Every row gives one point. The last column is the point's height on a tilted bowl or saddle (a function of degree 2), plus a little noise. Along how many of its main directions does it bend up, bend down or stay straight?

Points, 10 rows:
[[-17 -29 -12]
 [  8  31 -15]
 [ -4  51 -32]
 [-33  57 -53]
 [ 42  57 -37]
 [-22  20 -19]
 [ 78 -41 -73]
 [-61  13 -49]
 [-63   2 -47]
 [ 45 -21 -25]]
Directions: 0 up, 2 down, 0 straight

Points, 16 rows:
[[-36 -23   0  25]
 [-58   7  19  33]
 [ 43  -1 -98  90]
 [-21 -25  19  29]
 [ 16 -20   0  24]
 [-63   2  84  82]
 [ 63  56  36 -12]
 [-37  22  15  31]
 [ 49  38  49  -4]
 [ 24 -64 -25  55]
 [  7  77  27  35]
 [-29   8 -39  28]
 [-33 -11  33  33]
 [ 51 -29  88  22]
 [  8 -10  23  21]
 [ 30  46   5  14]]
Directions: 2 up, 1 down, 0 straight

Points (18 x 4):
[[  17   -5   28   45]
 [  12   50   44   20]
 [  31    8  -18   12]
 [  43   45  -56  -59]
 [  -3  -88   10  -26]
 [  58  -74  -29 -116]
 [   2  -23  -45   -1]
 [  -8  -20   30   56]
 [   5   21  -38   14]
 [  34  -26   23   18]
 [  -8  -18   13   54]
 [  14  -66   20   -1]
 [ -64   20   64   15]
 [ -13   75   56  -13]
 [ -28   67   -5   10]
 [  29   -8  -63  -47]
 [ -64  -47   75    6]
 [  -6  -51  -37  -10]]
Directions: 0 up, 3 down, 0 straight

Points, 23 rows:
[[  24  -11  -44  -45    8]
 [  68  -13  -70   12    9]
 [  -9  -24  -21  -30   -9]
 [ -39  -84  -52   48   -6]
 [ -47   -5  -12  -54   32]
 [  75  -34   18  -42   26]
 [ -85   20    2   28   43]
 [   5   39   17  -30  -20]
 [ -10    1    0  -18  -22]
 [ -26   63   -9  -65   28]
 [ -13    5    8  -29  -17]
 [  -9  104  -12   16   23]
 [   7   80  -69   24   67]
 [  54   11  -13 -121  121]
 [  15    5   38   45  -18]
 [ -25   32  -36    5    2]
 [  35   23  -28   31  -11]
 [   4    9   14   16  -32]
 [  -7  -38  -20   15  -29]
 [ -11  -15   -4   -7  -26]
 [ -27  -59  -34  -16   -3]
 [  -4   51   41  -57   -6]
 [ -52  -12   44   -3    8]]
Directions: 3 up, 0 down, 1 straight

Points, 25 rows:
[[ -74  -35  -22   21   76]
 [  -8   24   11   -4   15]
 [   3    4    7   83   39]
 [   0  -66  -10  -22   30]
 [  16  -10  -15   26    4]
 [ -23   49  -28  -26   31]
 [  57  -15   10   18    7]
 [ 100   22   72    2   66]
 [ -23   24  -23    3   24]
 [ -27  -44  -48   79   76]
 [  46  -49   -8   44   16]
 [   2 -100    0   -8   59]
 [ -24    8    1   30   24]
 [ -50  -75  -24    2   65]
 [  25  -25    4    6   -1]
 [ -18  -65   64  -11   36]
 [  73    7   67  121   53]
 [   3  -31  -14   26    7]
 [  -2  -49    6  -28   22]
 [ -25   16    2   39   34]
 [  -8    4   33   30   12]
 [  36   -3  -31   43   17]
 [ -14  -10   37   12    9]
 [ -43   16   81   50   59]
 [ -50   27   -8   10   53]]
Directions: 3 up, 0 down, 1 straight

Points, 38 rows:
[[  25   29  -20   24   42   -3  -11]
 [  17   27   25  -26   76  -31  -29]
 [ -52  -87   63   28  -38  -25  -90]
 [ -36   39  106  -47    1  -53  -81]
 [ -13   17   13  -19   -9   42  -13]
 [   3  119   15   28   17    1  -38]
 [ -25  -57  -18  -60  -29    5  -44]
 [ -25   34  -41   -4   33   60  -17]
 [ -55   53  -21   51   56  -50  -43]
 [ 114  -45    4   60  -33   38  -25]
 [ -33   25  -44    2   72   -2  -27]
 [  39   -8   30   34   16   25  -14]
 [ -52   56  -42  -29   40   31  -34]
 [  42  -61   -7  -69   -7  -17  -55]
 [   3  -66    2   -3  -23  -21  -39]
 [  20   13  -16   -5   -9   -3  -15]
 [  43    4    8  -12   36   11  -17]
 [ -27  -20  -25   52  -14    6  -18]
 [  27  -37  -19   -2   14   47   -8]
 [ -32  -39  -11   46  -13  -13  -33]
 [   7  -14   67   45   47  -13  -44]
 [  -5   16  -25   27   32  -87  -38]
 [  26    2  -18    0   10  -33  -22]
 [  20   37   29   44 -121   53  -38]
 [   6    3    7  -35    6  -13  -27]
 [ -10   -3   -9   58   47  -52  -35]
 [   2    8   35  -33   17  -47  -43]
 [  -1   -4  -20  -15  -37  -20  -29]
 [-111   15  -23   53  -20    9  -71]
 [  81   45  -27   39   16   35  -13]
 [  17   88    4  -11   14   28  -25]
 [  23  -29  -15  -25  -21 -100  -73]
 [  52  -62   36    7   -9  -43  -58]
 [  27  -48   33   47   13   22  -23]
 [ -21   70   26  -11   -7  -34  -45]
 [ -18  -37  -28   10   28   65  -13]
 [ -21  -23   34  -29  -68   42  -26]
 [ -49    7  -43  -70  -52  -14  -64]]
Directions: 0 up, 4 down, 2 straight

Points, 78 rows:
[[ -17  -15  -64  -46  -53  -63   -9  -92  -62]
 [ -21   24    9    8   23  -48   23  -25  -10]
 [   3   -2   -6   28    9  -33   17   67   41]
 [ -26   21  -30  -37  -35  -38    1  -69  -49]
 [ -39  -14  -23   31  -15  -61  -31   -7  -27]
 [ -49   43   13   -6  -37    4  -20   49  -26]
 [ -11   40  -14    9   18   15  -36  -35  -29]
 [ -35   -7   25   26   20    6   42   -1  -33]
 [  84 -112   24  -26  -43   26  -28   35  -83]
 [  57   59  -24  -58    3  -21   11  -78  -73]
 [ -13  -23   -3  -44   -2   -1   23  -23  -33]
 [   1   19  -57   -2  -54   -3   10   57    9]
 [ -42  -38  -26   48  -22   39  -76   24    4]
 [ -29   24  -44  -23   -2   -3  -59  -40  -49]
 [ -67   72   -9   42   33  -31   21  -11  -52]
 [ -12   33  -14  -33   -2   20   -4  -12  -33]
 [ -16   20   35  -14   78  -15  -60   -5  -16]
 [ -10  -11   27  -15  -25  -28  -77  -65  -13]
 [  14   25  -28    4  -12  -28  -47   31  -20]
 [  38  -35  -41   14   -6  -68    4   84   48]
 [  14   -2  -65    9    8    2   65  -29  -13]
 [ -19   -8  -43   69   -8  -29   16  -22   32]
 [ -10  -16   39  -18   77   68   65  -15 -101]
 [ -12  -47   22   44   56   27  -27   -6  -31]
 [  22   42   -1    5   44   15   47  -14  -42]
 [  -9   36  -65   29  -31  -58  -16  -17  -21]
 [  46  -72   66   59   74  -27  -60  -22  -87]
 [ -44  -60   35   73  -23   -5   31  -39  -11]
 [  18   41    5    7   47  -19  -35   39    6]
 [ -67  -15  -17   -5   62   37   19   60  -12]
 [   6   10  -20   38   38    6  -40  -31  -26]
 [ -64   -9  -13    1   53   55   35  -38  -77]
 [ -18  -37   47  -29   39  -31   20  -10  -36]
 [ -41  -50    2  -20   -3   35   12  -32  -21]
 [  30  -31   57    2   56   23   38   -2  -51]
 [  30  -17   24   57    0   28  -28    1    4]
 [ -33  -24  -20  -31  -53  -50   54   25   -2]
 [  -9   -6    8  -34    1   23   34    1  -29]
 [  43    4  -44    9  -43   35  -83  -37  -26]
 [ -20   -6  -37   37   27   -7   -3   78   39]
 [  21   -9  -22  -50  -14  -66   -1   26   -6]
 [ -58  -17   37   74   23   34   -5  -11  -34]
 [ -24  -16   63  -12    0  -31   16  -36  -28]
 [  46   37  -50   11  -25   12   41    2  -26]
 [  11  -16  -46  -65   59  -91  -50  -25  -78]
 [  11   -9  -25   37   42  -50    7   -5   -7]
 [   9   23  -18  -43  -61    4  -23   27  -27]
 [  62  -51   27    7   20  -34  -60   -9  -66]
 [  16    1   -2  -38  -59  -10  107   63   -5]
 [  14  -13  -35    7   -2   78   61  -31  -29]
 [ -10    2   26    4   21    7   -4  121   79]
 [  43  -17   -3    4   53   14   56   23  -28]
 [  14   32   39  -90  -43  -37   19   10    0]
 [   7   25  -91   44  -29  -12   24  -23   15]
 [  28  -10    6   -2   21  -28  -15  -14  -25]
 [   3   54    0  -13   29   19   43  -32  -57]
 [  20    4  -18   25    2   47  -28  -26   -2]
 [  31   -9    5   46   70   23  -53  -42  -29]
 [ -15  -57   -1  -12  -32   66   62  -74  -30]
 [  25  -10    1   38   -8   57   -4  -37    9]
 [  19  -15  -12   42   -4   -5    1  -35   -1]
 [  -5   -9  -36   51  -20  -32   50   14   43]
 [ -22   48    5  -36   57   12  -20  -60  -49]
 [ -66  -36   -3   12   24    9  -29    8  -30]
 [  13  -11  -14  -30  -37  -26    3   51    8]
 [  -4    5  -47  -55   28   -1   10   46   19]
 [ -13    8  -72   89   15   17   -1  -18   33]
 [ -41   21   65   30   21  -35    9  -44  -10]
 [ -14    6    6  -17  -17   23   41  -68  -43]
 [  -2   19   -1   54  -14    2   64  -55   12]
 [  11   26   -5   17  -12  -40   62   59   53]
 [  32  -75  -26   74   13  -12  -18   71   16]
 [  45   75    8  -41  -18    9  -16  -12  -23]
 [ -12  -19   34  -57   35  -46   18  -45  -36]
 [ -58  105  -32  -10   11   24  -49  -42 -114]
 [  13  -50   33   17   28  -35   -9   43  -16]
 [  61   28  -38   39   78  -53   -8  -20  -42]
 [  32   18   37   90   51  -20  -47  -59   34]]
Directions: 3 up, 4 down, 1 straight
